Every row gives one point. To make a cloud, some directions were put in groups of two or more. Within a group, all points are equally far from the middle, so they leave a hole (a ring in 2 directions, a hollow ball in 3). The other directions are filled evenly. Then the cloud was stretched, turned, moved and blurred a little. Count the holes, and give their numbers of directions, smallest first.

Cloud (21 x 3):
[[ 0.46 -0.30 -0.75]
 [-0.14 -0.09  0.12]
 [ 0.21 -0.24  0.04]
 [-0.32 -0.35 -0.36]
 [-0.31 -0.42  0.26]
 [-0.13  0.25  0.16]
 [-0.33  0.40 -0.32]
 [ 0.07 -0.39 -0.50]
 [ 0.42 -0.14 -0.06]
 [ 0.14  0.61 -0.32]
 [-0.33 -0.12  0.15]
 [ 0.41 -0.50 -0.33]
 [ 0.05  0.08 -0.67]
 [ 0.00 -0.29  0.11]
 [ 0.57 -0.20 -0.58]
 [-0.17 -0.64  0.07]
 [ 0.23  0.27 -0.55]
 [-0.17  0.34 -0.32]
 [-0.39  0.33 -0.65]
 [ 0.53 -0.48  0.45]
 [-0.01 -0.32 -0.04]]
Holes: 0

Cloud:
[[-0.71 -0.12  0.11  0.09]
 [-0.04 -0.03  0.71  0.32]
 [-0.04 -0.38  0.59  0.23]
 [-0.03 -0.37 -0.05  0.45]
 [-0.20 -0.55  0.27 -0.16]
 [-0.17  0.50 -0.46  0.19]
 [-0.04  0.13 -0.52  0.31]
 [-0.34  0.11  0.83  0.02]
 [-0.16  0.57 -0.47  0.08]
 [-0.46 -0.25 -0.13 -0.37]
 [-0.37  0.57  0.27 -0.49]
 [ 0.26 -0.11 -0.32  0.37]
 [ 0.21  0.78  0.14  0.00]
 [-0.74 -0.13  0.11 -0.01]
 [ 0.39  0.05 -0.05 -0.25]
 [-0.21 -0.34 -0.12  0.42]
 [-0.11  0.43 -0.58  0.00]
 [-0.03 -0.12 -0.37 -0.37]
 [ 0.51  0.15 -0.03  0.19]
 [ 0.47  0.15  0.07  0.30]
 [-0.70  0.18  0.30  0.17]
 [-0.23  0.39  0.57 -0.45]
 [-0.06 -0.46  0.50  0.23]
 [-0.21  0.39  0.57  0.37]
 [ 0.02  0.40  0.46 -0.45]
 [-0.10 -0.01 -0.46 -0.36]
 [-0.07  0.31 -0.58  0.16]
 [-0.34 -0.12 -0.26 -0.42]]
Holes: 2 (2, 2)
